Each row is a point. The points of each table are mixes of a few directions, plus a little noise. How many directions does each table use, and how many do they share? Where both have some left over, give the other angles between the two spaces (their principal angles), to ten degrees, smallest first.

First:
[[ 28 -12]
 [ 68 -29]
 [-67  28]
 [-29  13]]
Second (4 x 2):
[[-72 -22]
 [ 18   5]
 [-21  -7]
 [ 75  23]]
Directions: first 1, second 1, shared 0; angles 40

First, 7 rows:
[[  5   2 -14  64  62  36]
 [-95  41   0  25  -5   9]
 [  1  -5  18 -79 -75 -45]
 [ 35 -16   4 -26 -14 -13]
 [ -2  -1   9 -37 -36 -21]
 [ 38 -14 -11  38  47  23]
 [ 18  -7  -5  16  21  10]]
Second:
[[ 20  -8 -22 -15  28  88]
 [-30   9  27 -27 -42 -21]
 [  9 -22 -75 -13   5  75]
 [  7  21   8  18  25 -70]
 [-14  21  40  -5 -10 -55]
 [  7 -20  22  41  -6 -18]]
Directions: first 2, second 4, shared 1; angles 90

First (7 x 9):
[[ 29 -14 -14  13   7  -8  16 -16  -8]
 [ 27 -41  -7  85  -6  16 -14 -49  13]
 [-41  33   6 -95 -19  26 -18  54   6]
 [ 32 -27  -7  66   9 -10   8 -39  -1]
 [ 33 -18 -26 -19  -7  16   6  -7  -2]
 [ 13   1 -20 -62 -10  20   3  20  -4]
 [-92  69  68  13  25 -59   0  38  -3]]
Second:
[[-77  45  41 -24  -6  -1 -30  41  14]
 [ 54  16 -24  10  40 -43  11   1  -9]
 [ 44 -11 -41 -33  -9  39 -32   9  17]
 [  6 -14  17  53  20 -50  57 -35 -30]
 [ 33 -35 -39 -34 -35  69 -33  -3  20]
 [ 50  12 -25   4  32 -30   4   3  -5]
 [ 10 -33  14  58   9 -37  63 -49 -31]
 [-51 -24  21 -12 -47  52 -12  -5  10]
 [-68  42  37 -23  -5  -1 -28  38  13]]
Directions: first 3, second 3, shared 2; angles 60

First:
[[  0   2  -3  -2  -2  -1   2   1   1  -2  -2  -2]
 [  9  27 -27 -18 -20 -23  29   7   9 -19 -23 -18]
 [  0   0  -1  -1   0  -2   1   1   1  -1  -1  -1]
 [-28 -86  89  58  67  71 -95 -22 -26  59  72  59]
 [ -8 -25  27  17  20  22 -29  -7  -8  18  21  17]
 [  4  14 -15  -9 -11 -12  15   3   5  -9 -13  -9]
 [ 26  79 -83 -53 -62 -66  89  20  25 -56 -67 -55]
 [ -4 -12  13   8   9  11 -13  -3  -4   9  10   8]]
Second:
[[ 19 -14  -8  -2  18  38   0  27 -42  28  -1  16]
 [-56  41  18  52 -20 -80 -31 -60  57 -35 -64 -20]
 [ 38 -29  -1   0  -2  57  28  34 -31   7  55  13]
 [ 20 -15  -7 -61   2  10  19  23  -8  15  41  -6]
 [  4  -3  -5 -42  -8  -8  14   1  18  -7  31 -11]
 [-41  44 -50  27  42  -8 -53 -83  59 -61 -94  15]
 [ 24 -21  15  34 -12  37  21  28 -30   8  35   9]
 [-10  -2  37  -8 -21 -46   3  29 -25  46  -2 -18]]
Directions: first 1, second 4, shared 0; angles 60

First (11 x 20):
[[ 18  29 -27  19  -6  -6  -5   0  -8   2  30  26  27  -2  25  -3 -20  32
  -10 -10]
 [-43  30  18  16  -4 -46 -87 -32 -32  53  85 -21 -35 -16 -14 -22 -59 -26
    3  15]
 [-14 -68  38 -41  13  31  49  14  32 -29 -95 -38 -37  11 -43  16  64 -48
   18  13]
 [  2  -6  -1  -2  -1   3  11   3  10  -6 -12   0  -1   3  -3   1   4  -1
    0  -2]
 [ 16  48 -27  24  -6 -14 -30  -6 -33  17  62  30  35  -9  39  -9 -33  41
  -15  -9]
 [  5 -11  10 -17  10  20  10   8 -18  -7 -24  -5   8  -3   9   7  35   4
    1   5]
 [ -9  -1  18 -12  10   5 -22  -4 -34  13   6 -12  -2 -10   6  -2  16  -5
    2  11]
 [  2  13 -18  19 -12 -18  -1  -4  27   3  21  11  -3   6  -5  -5 -36   2
   -3  -9]
 [  9 -12   2  -9   4  16  22   9   4 -14 -27   1   8   3   4   7  24   4
   -2  -2]
 [  8  35 -24  26 -11 -20 -19  -8  -1  12  47  21  15  -2  15  -9 -41  23
   -9  -9]
 [  5 -57  12 -25   4  31  72  20  56 -43 -95 -15 -17  19 -34  19  49 -27
   11  -2]]
Second:
[[ 41   6 -27  -1  -3  37  23  16 -20 -30 -43  38  52   1  54   9  42  47
  -19  -8]
 [ 34   5  -7 -16  17  37  22  20 -46 -18 -21  19  52  -7  48  11  56  45
   -7  -3]
 [-22   7  20  -2  13 -27 -11  -7  -2  25  52 -27 -21  -5 -30  -4 -26 -17
   16   4]
 [ 14 -17 -23   8 -28  27   2   0  22 -32 -81  30   5  10  24   1  20   0
  -21  -2]
 [-29  -7  30 -10  14 -21 -11  -7  -1  23  34 -35 -32  -4 -38  -3 -14 -30
   18   9]
 [ 24 -20  -9 -12   0  36  36  17   4 -33 -64  15  23   6  21  12  47  15
   -7  -3]
 [-30   8  17   4  -3 -20 -56 -20 -23  31  33 -16 -28 -11  -9 -12 -24 -24
    2  13]
 [-29   6  14   8   5 -46   1 -11  36  27  67 -33 -39   4 -58  -5 -58 -31
   21  -3]
 [ -5  12 -16  22 -16 -23  -6  -9  31   6  22   8 -11   6 -13  -7 -44  -5
   -3  -7]]
Directions: first 3, second 4, shared 3
